Rows are points. Each copy is the shape, with its points in the same order, stretched, turned, moved and blurred by noise. Say if it was mirrored as well.
In the rows, zero is written as 128.

Shape, 7 rows:
[[142 125 101]
 [109 123 161]
 [ 65 121 105]
 [ 60 131 146]
 [ 97 153 164]
 [128  96 124]
 [170 175 137]]
Copy 1 (7 x 3):
[[153 125 115]
 [ 85 126 145]
 [135  64 176]
 [ 96  84 188]
 [ 88 135 175]
 [120 108 106]
 [135 190 128]]
Copy 1 is: mirrored
Copy 2, 7 rows:
[[105 141  97]
 [110 117 157]
 [ 90 178 148]
 [103 156 177]
 [133 132 159]
 [ 81 125 120]
 [158 117  99]]
Copy 2 is: only turned

Shape:
[[ 68  91 102]
 [129 127 127]
 [126 125 157]
 [158  68 114]
 [117 114 148]
 [179 150 135]]
Copy 1 (6 x 3):
[[ 67 153 113]
 [134 113 117]
 [134  90 128]
 [116 102  48]
 [116 100 120]
 [183  91 108]]
Copy 1 is: only turned
Copy 2:
[[107  94 190]
 [140 117 130]
 [118 121 114]
 [159  55 101]
 [114 111 122]
 [169 131  85]]
Copy 2 is: mirrored
Copy 3:
[[ 78  85 114]
 [144 141 122]
 [154 123 163]
 [108 167 168]
 [139 121 151]
 [188 184 136]]
Copy 3 is: mirrored

Shape:
[[130 116  76  88]
 [ 72 155 111 148]
 [103 108 101 102]
 [116 103  97 168]
 [130 113 129 158]
 [144 106  80 168]
 [129 109  91 144]
 [128 122 212 105]
 [ 91 103 166 125]]
Copy 1:
[[158  86 131 132]
 [129 154 194  99]
 [133 103 136 101]
 [ 90 122 152 133]
 [ 91 139 126 135]
 [103  96 145 164]
 [113 104 142 143]
 [113 180  81  84]
 [107 147 132  75]]
Copy 1 is: mirrored
Copy 2:
[[ 47 153  97 122]
 [154 194 132 135]
 [ 87 153  84 127]
 [119 154 127 180]
 [130 115 138 162]
 [ 90 147 140 185]
 [ 96 146 123 162]
 [180  57 113 105]
 [168 117  90 137]]
Copy 2 is: mirrored

Shape:
[[128 147 171 117 126 119]
 [128 121 105 147  87 176]
 [117 166 137  94 141 102]
 [103  62  98 138 105 117]
 [135 110 105 117 108 161]
 [105  72 118 116  80 108]
 [149 142 152 123 154  87]
 [161 129 168  98 131  83]
 [120 134  87 143  88 162]
 [125 123 152 131 117  81]
 [ 94  85 128 126 124 128]]
Copy 1 (11 x 6):
[[101 141 140 145 123 174]
 [100  66 176  94 133  84]
 [143 170 148 180 136 150]
 [150  25 131 124 117 110]
 [126  88 155 115 105  83]
 [143  25 145 145 100 128]
 [114 148 109 171 147 166]
 [108 132 108 183 110 174]
 [117  73 184 115 149  73]
 [115  94 126 167 144 174]
 [145  76 135 119 108 140]]
Copy 1 is: only turned
Copy 2:
[[125 130 132 166 118 121]
 [126 142 161  74 170 138]
 [132 141 141 167 101 167]
 [118  72 117  44 161 148]
 [119 136 139  69 143 136]
 [ 86  74 131  56 157 142]
 [158 116 136 174  88 114]
 [119 114 134 164  77  92]
 [135 143 175  74 162 169]
 [124  95 142 144 114 129]
 [116  99  95  83 163 155]]
Copy 2 is: only turned
Copy 3, 11 rows:
[[131 104 103 138 107 156]
 [ 75 106 172 150 173  93]
 [131 137 134  95  78 148]
 [ 93  63 135  83 191 146]
 [105 122 180 144 175 117]
 [ 86  54 146 103 176 179]
 [139 148  87  89  98 174]
 [135 131  92 118 105 214]
 [ 67 105 178 132 145  88]
 [118  93  86  90 104 175]
 [128  58 117 105 168 140]]
Copy 3 is: only turned
Copy 4 (11 x 6):
[[166  91 148 149 132 135]
 [128 130  95  71 151 149]
 [162  96 119 159 118 114]
 [ 80 159 120 103 110 158]
 [139 149 100  90 132 136]
 [102 159 100 130 116 168]
 [135  93 168 157 142 109]
 [151 112 151 173 146 123]
 [119 128  82  75 148 141]
 [115 103 146 157 141 139]
 [122 137 135 116  94 152]]
Copy 4 is: mirrored
